Each row of a before or after table is a point. One or more steps were done to the points. Then noise was added and the rows were shuffled. The steps act on how far a point lies along the listed directions, d1 being the first. Name the steps. A step turns or swaps two directions, mirrors them in a line or flattens them onto one, adds a multiple of one to another, or multiplies one. Angles are multiples of 10 degrees, from the lower direction toward the higher: turns from -170 to 170, lines from 10 to 170 but not 90. Use the fewest steps. Two steps may share a direction if one is a turn and the other turns, adds or multiplies; they go together, in the order done. Otherwise the lowest direction goes first.

Directions:
(1): [  5 -46]
(2): [-46  -5]
Before (11 x 2):
[[ 37 -35]
 [ 22 -17]
 [-21   3]
 [-60 -39]
 [-30 -32]
 [-51 -25]
 [ 16  -7]
 [ 74  22]
 [ 27   1]
 [-15  38]
 [ 10 -28]]
After:
[[-46  61]
 [-12  24]
 [  4  20]
 [ 22  16]
 [-29 -29]
 [ 58 -39]
 [ 40 -18]
 [  3 -20]
 [ 11  27]
 [ 43 -41]
 [ 20  46]]
Steps: turn d1 and d2 by -110 degrees

Directions:
(1): [ 58  41 -22  10   7  27]
(2): [-33  41 -24 -26  48 -13]
Before (12 x 6):
[[-45  11 -21 -21  39 -20]
 [  1 -62  19  46 -43   1]
 [ 83 -21   7  25 -75  19]
 [ 54  35 -17  13   1  31]
 [-24  65  -5 -18  59  -4]
 [-70  -7  -2 -24   1 -31]
 [ 23   8 -16   0  -5  22]
 [ 71 -57  40  43 -45  30]
 [-50 -14   0  -6  -3 -31]
 [ 31 -13 -15  10 -10  38]
 [ 56  16 -21   0  23   9]
 [-44 -12  -5 -13 -15  -6]]
After, 12 rows:
[[  8  15 -33  -6  21  30]
 [ -6  19 -22 -16  17   8]
 [ 63   9 -22  48 -13  32]
 [ -5 -24   3   5 -43   7]
 [-12  47 -25 -21  46   4]
 [-10  20 -21 -25  50 -14]
 [ 92  49 -19  17  35  37]
 [-20 -48  23  10 -55  -9]
 [-75 -13  39 -13  18 -29]
 [ 68  77 -53 -11  13  16]
 [-41 -47  12  -1  -7 -24]
 [  1 -37  18  23 -43  -8]]
Steps: turn d1 and d2 by 80 degrees

Directions:
(1): [  9  61 -10  32  28  -5  46  37 -22]
(2): [-27  30 -32  15 -26  12   4 -69 -35]
(3): [-58 -16  -9  57   1 -38  -2   7  34]
Before, 13 rows:
[[ 21  24   1  -7   4   9   5  26 -13]
 [ 26  -7   3 -48 -12  14 -20 -18  -5]
 [-31  -3   2  42 -12 -13  -7 -19  10]
 [ 24  -7   1 -48  -4  24 -16 -21 -20]
 [ -4  16 -14  26  10  -7  32  13  -2]
 [ 47  23   3 -34  20  25  16  34  -6]
 [-11 -12  18  12   3   1 -15  12  16]
 [-14  47 -26  23  -4   3  19 -34 -24]
 [ 17  -8  -1  -7   1   0  -5   0  20]
 [-38 -15 -14  39  -6 -27  -1  -4  36]
 [ -8  16  -8  16  -1   6   5 -24 -16]
 [  8  -2   4  19  28   1   8  45   0]
 [-14 -20  -9 -31 -11  13 -27 -48 -13]]
After (13 x 9):
[[ 32 -51  22 -52   2  15 -31  24  37]
 [ 41 -22  23 -21  30  13  -4  61   4]
 [ 29  12  -7 -17   0  18  22  -3 -20]
 [ 11 -11   2   2   8  -9  -3  16  29]
 [  2   4  23  15  18   0  -1  38  13]
 [ 21 -14  12 -28  -8  12 -21  14   3]
 [-33 -35  -7  -3 -14  -8 -30 -31  15]
 [-10  23 -18  10 -12  16   2 -54 -32]
 [-63   3 -31  28 -10 -13  -9 -56  -8]
 [-27 -30  -4   0 -15 -18 -29 -18  28]
 [ -7  48  -8  39  -3   3  22 -18 -26]
 [-10  52 -40  -4 -31  30   6 -95 -53]
 [  5  48 -17  30  15  -6  39  18  -6]]
Steps: turn d1 and d3 by -90 degrees; multiply d2 by 2

Directions:
(1): [ 28 -14 -47 -49 -49  25   0  52  21  24  -7  -3  -4 -51]
(2): [  0   2 -30  28   0 -53  44 -26 -43   0  -4  28   3 -72]
Before, 13 rows:
[[  1  -8 -13 -20  -7  11  -6  11   5   1   3  -2   0   1]
 [ 19 -10 -11 -25 -25  14 -12  27  27   9  -4   1   3 -10]
 [ 10  -8  -5   7   2  -9  -5  -7  -3   1   5   8  -3 -10]
 [ -4  -1   0   6  -9  -1  12   2  -5  12   1  14   3  -5]
 [ -3   7 -10  22  -6 -23   9  -2  -5   9  -3  20   0 -39]
 [ -8  -4   5   8  15 -13  -4  -6  -4   6   6   2   0  12]
 [-11   2   2  18  24 -31  21 -19 -19 -13  -2   9   2 -13]
 [-17  14  34  49  36 -25  11 -51 -22 -26   6  18   8  28]
 [ 12  -6 -21 -18 -23   8  16  25   1  11 -11 -11  -7 -46]
 [ -4  14  36  21  14 -10   6 -32  -9 -11   8  -5  -1  30]
 [ -3   7   6  19 -12  -1   6 -16 -27  -8  -3   8  -7   0]
 [ 14  -2  -1 -35 -16  45 -50  44  41  11   3 -28  -3  42]
 [  8  -6   9  15   3   9  -9   4   7  -5   1  10  -1   9]]
After, 13 rows:
[[ 16  -5  19 -63 -22  91 -86  72  79  14   6 -50  -6  95]
 [ 23 -12 -11 -37 -32  27 -22  39  38  12  -4  -5   3  -4]
 [-25  16  40  68  49 -40  20 -69 -36 -32   7  23   9  26]
 [  7  -7  14  14   3  16 -12   7  13  -6   2   8   0  18]
 [ 10  -8 -10  10   2 -14  -1  -9  -8  -1   5  11  -2 -19]
 [-10  -3   7  11  18 -15  -3  -9  -6   5   5   2  -1  17]
 [ -4   8   5  25 -10 -10  12 -21 -34  -9  -4  15  -7  -9]
 [ -3   7 -24  31  -7 -45  29 -13 -22  10  -4  32   1 -69]
 [ -3  -1  -4   8  -9  -7  16  -1  -9  13   2  16   2 -12]
 [  4 -10 -13 -27  -9  19 -11  15  11   3   3  -6   1   6]
 [-14   4  -5  31  28 -53  39 -35 -36 -14  -1  20   5 -35]
 [ 17  -8 -33 -22 -31   2  24  28  -5  15 -12  -6  -7 -67]
 [ -7  16  45  26  20 -11   4 -38 -10 -15  10  -6  -1  43]]
Steps: multiply d1 by 1.3; multiply d2 by 2

Directions:
(1): [-37  17  22  -2  -1  25  23   8 -78  -8  38 -23 -31   7 -50   3 -42  16
  26 -20]
(2): [  9  20   7  15   4  -9   6 -35 -16  -7  19  13  23  68 -31  -5 -16 -41
 -66  53]
(3): [  6  95 -39  -2  -5  15 -18 -28  14  18  45 -43  -5 -24  31   9   1 -14
   5   4]
(4): [-29   5 -32 -41   7 -69   9  27  14 -31   5 -14 -15 -16 -51  41  27 -28
  14  31]
(5): [-25  32 -28 -22 -21  32  40 -22  -2 -31 -42  44  18 -33 -11  34  -7  44
 -49  -8]
(6): [-20  -8 -32  89  12 -22   4 -22  23  -5   3 -25 -14 -22 -47 -34  18  24
 -26 -28]
Before:
[[ 16  61 -22  50   7  20 -11 -73   9  23   9  -3  27  20  10  -9 -18 -10
  -49  16]
 [ 36   2   2   1  -5  17 -22  16  27  19  -3 -17  21 -17  67 -18   0  -1
   26 -23]
 [  2 -11  -9   1  -5   1 -15   4  23  -2 -37   9  -2 -15  36  -3  20   3
   20  -1]
 [ 19  16 -22  27  -2 -19 -26   3  39  15  -3 -26   4 -29  36  -9  17   2
   30  -1]
 [  0 -22 -13  23   9   6   7  10  10   2 -21  -2 -11 -28   5   4  12  38
   15 -34]
 [ 14  27   0   9  10 -37 -13 -24  24   1  24   3  21  54 -12  -3   2 -49
  -53  52]
 [  1 -11 -31   2   5 -24  -4  11  30  28   3 -42 -22 -43  10   3  22   4
   34 -21]
 [ -9  52 -31   2 -17  -2   4 -18  35   5  -7 -17   8 -20  28  30   4  -7
  -24  36]
 [-57  46   6 -52  -2  46  55   8 -81 -21  21 -28 -32 -42 -40  49 -35  52
   33 -41]]
After:
[[  3 -15 -16  14   2 -47 -10  22  30  -5 -13 -16   0 -24  -1   2  22  -3
   35   7]
 [-27 -22 -14 -13 -12 -34  21  20  32 -18 -42   6   0 -22  -5  40  13   4
   -7  31]
 [-16  36 -52   2  14 -53  -2 -25  35  -9  -8 -10   8 -24 -31  34  22 -19
   -7  23]
 [ 10 -25   8   3  10 -37 -14   7  40   2 -11  13  12  16   7  -5  16 -17
  -14  16]
 [ -3 -48  -8  10   8 -27  10  12   8  18  -9 -19 -18 -11 -16  -4  12   3
   17 -12]
 [ 14  20 -19 -25  -2 -25 -13  27  28   0  10 -31  10 -26  27   8  11 -22
   33  -2]
 [-49  23  29 -38   5  33  67 -10 -95 -34  15   0  -7  26 -75  41 -47  22
  -26   2]
 [ -1   1 -12  -1  -3   4 -13   1  16   0 -29   4  -4 -15  31   0  14   0
   24  -1]
 [  1   7 -18  25   8   9   6  -8   1   6  -3 -11 -10 -13   0   4   3  26
    1 -22]]
Steps: multiply d2 by 0.4; turn d1 and d2 by 30 degrees; turn d3 and d4 by 100 degrees

Directions:
(1): [ 20   5 -12  -3 -85 -30 -12 -35   4 -12 -31  35  57 -17  23   3 -15  66
  55   4   3  17   3 -74  20 -43  51 -25  45  10  -5  20   6   9  22 -33
   8 -43  -4 -51 -11 -14  10 -21   5 -80 -15 -16]
(2): [ -6 -38  -4  51  16  -2 -55  62 -35  -7 -59 -41  34  43 -13  43  47  -9
  -7   7  31 -12  -5   9 -16 -44  31   6   6  -1 -20 -14 -14  82  44  26
  21 -26  63 -14   0 -19   7 -14  22  16  70 -17]
(3): [  3 -50 -43 -30  47  -3  28   1  -5   4   1  38   3 -19 -21  -7 -10  13
 -54 -15   3  72  -2   4  33 -19 -24 -28  23 -17 -52  24  23  25  64  -5
 -52  76  28  10  -3  44 -13 -68  31 -42   9  38]
(4): [ 22 -44 -47  17   8 -32  22  19 -12  -8  11 -57 -53 -51  29  18  27  48
  36  20 -40   8  77  18 -13  51  39 -26  30  20 -12   9 -30  27  42 -39
 -56  -4  -1  18  29 -11  34  39 -39  33 -22  -1]
(5): [ 18 -35  59 -41 -41 -21 -30  18  24 -10  20   6 -72  77 -12 -22 -32 -23
 -35  21  40  20  32  17  21  34  10  -8 -29  15  54 -23 -54  -5  37   9
 -58 -35  32 -44 -12 -11  13 -17  -5 -53  -9   4]
Before:
[[-15   7 -29  20  32 -14  13   1 -10 -10  14 -43   2 -37   9  15  15  19
   20   5 -34   0  14  19 -30  17  -6  -7  16  -1  -7   3  12  15  -2 -10
    3  12 -14  20  27  -2   5  25  -8  30 -16 -14]
 [ -2  49  53 -35 -44  15  -9 -21  36   5  42 -11 -35  32  24 -28 -42 -50
   -8  -8   5 -32   7  12 -14  38 -21  27 -43  25  69 -21 -31 -64 -51  10
   12 -32 -34  -8   4 -22   2  45 -43   7 -37  -4]
 [  9   4  34  12 -29 -18 -26  44   4 -15   3 -45 -23  43  15   5  14 -17
   24  21  14 -45  14  21 -21  31  24   2 -23  15  54 -17 -43  -4  -7  15
    5 -60   6 -33   4 -40  16  48 -27  22  11 -29]
 [  6  -5  -4   3 -28 -16 -11  25  -9  -9   2 -22 -32  -1  22  19  -5   4
   30  28   2  -2  35  -7 -23  25  14 -10  20   3  27 -16 -35  10  -2   1
    0 -29   1  -4   3 -17  18  28 -18  17 -14  -5]
 [ -2  18 -14  17  -1  16   4  11  -7   5 -19   1  26  -2   3  10   0   0
   29 -23  -4 -26 -24 -14 -17 -24   4   5   3   5 -28  12  -3  13 -12  10
   49 -27  -1   5  19 -10  -1  10  -2  20  25  -8]
 [ -4 -22 -27  31  49  11   3  31 -15  -2  13 -51 -17 -29  -8  32  25 -17
    0  -6 -21  14  13  35 -11   7 -18  -9   5 -31 -33   8  12  16  16  14
   -9  25   6  34  25  -5   9   6   1  56  31  -6]
 [-11  68   9 -12  22  19  48 -37  16   4  24  12  -9 -36   2  -7 -17  -1
    4 -11 -23  -5 -11   2   0  23 -33  21  -9  -8  15  -7  12 -52 -66   9
   16  36 -51  38   4  11 -28  32 -10  23 -21   9]
 [  9 -24 -17  23  -4 -23 -10  31 -21  -2 -29 -19   8  11  14  19  24  11
   12  16  10  17  42 -18   2  -8  37 -12  22  -2  -5   9  -7  57  39   3
  -24 -17  33 -19  -3 -12   9  -4  -7  -5  10  -1]
 [ -1  43  72 -44 -47   9 -22 -14  40  -2  26  25 -22  64 -10 -29 -47 -40
  -11  19  31 -19 -27  -5   4  28 -10  25 -56   4  76 -35 -23 -51 -44  13
   20 -59 -23 -25 -30  -4 -17   1 -22 -27 -34 -14]]
After (9 x 48):
[[ 12  12  31  -2 -24 -17  -5  29  14 -12  26 -43 -46  26  19  -6   4 -15
   25  21  -2 -41  25  30 -20  57  13   0 -27  17  59 -14 -43 -28 -19   6
  -10 -47 -13 -21   9 -34  16  61 -39  30 -12 -23]
 [  9 -12 -14   3  -8 -19   6  30  -8  -7  22 -41 -66 -19  27  18  -1   5
   30  32 -15  -1  59  13 -29  57  10 -12  19   7  28 -15 -43   4   1  -7
  -21 -17  -7  14  15 -15  25  47 -34  43 -27   2]
 [ 12 -40 -31  31  18 -26  -3  48 -28  -2 -21 -47 -20  -1  19  26  38  12
   11  22  -3  16  66   4  -7  17  40 -15  22   2  -9   8 -18  67  51  -2
  -44 -10  36  -3   9 -13  18  12 -20  24   9   2]
 [ -2  25 -11  12  -8  17   8   2  -2   6 -16  11  30  -3   5   6  -8   2
   30 -25  -5 -24 -27 -20 -14 -26   2   4   4   5 -26  15   0   3 -18   9
   50 -28  -7   2  16  -8  -4   8  -3  11  18  -7]
 [-14  -6 -38  24  53 -15  23  12 -12  -9  26 -65 -27 -47  12  18  24  17
   18   9 -46  -1  34  41 -38  43  -8 -10  13   2  -8   2   2  17   2 -14
  -14  21 -15  37  37  -1  11  41 -20  58 -20  -9]
 [ -5 -30 -32  38  68  13   3  44 -20  -1  16 -67 -31 -30  -9  37  33 -23
   -6  -2 -25  11  23  51 -17  19 -20  -7   2 -29 -35   4   6  24  20  18
  -16  31  11  44  30  -5  13  14  -4  76  35  -4]
 [ -2  73  91 -66 -85  14 -22 -50  56  -2  25  74  13  70 -12 -48 -77 -36
   -7   9  43 -14 -61 -42  20   1 -18  28 -57  -1  86 -28  -4 -82 -67  14
   44 -66 -39 -48 -47   1 -32 -20  -7 -75 -47 -15]
 [-14  81  18 -20   9  23  46 -50  22   6  23  31   6 -30   0 -15 -29  -2
    3 -14 -17  -5 -28 -11   6  11 -38  23 -11 -11  19  -5  19 -63 -77  11
   28  35 -58  29  -4  14 -33  23  -2   3 -23   9]
 [ -3  71  64 -56 -62  20   1 -51  51   8  53  20 -24  29  24 -46 -66 -49
   -7 -14   7 -27 -10  -5  -3  34 -33  28 -46  23  78 -16 -18 -94 -72   6
   21 -29 -55 -16  -4 -15  -7  36 -41 -18 -55  -1]]
Steps: multiply d4 by 2; turn d1 and d4 by 20 degrees; add 0.5 times d3 to d2
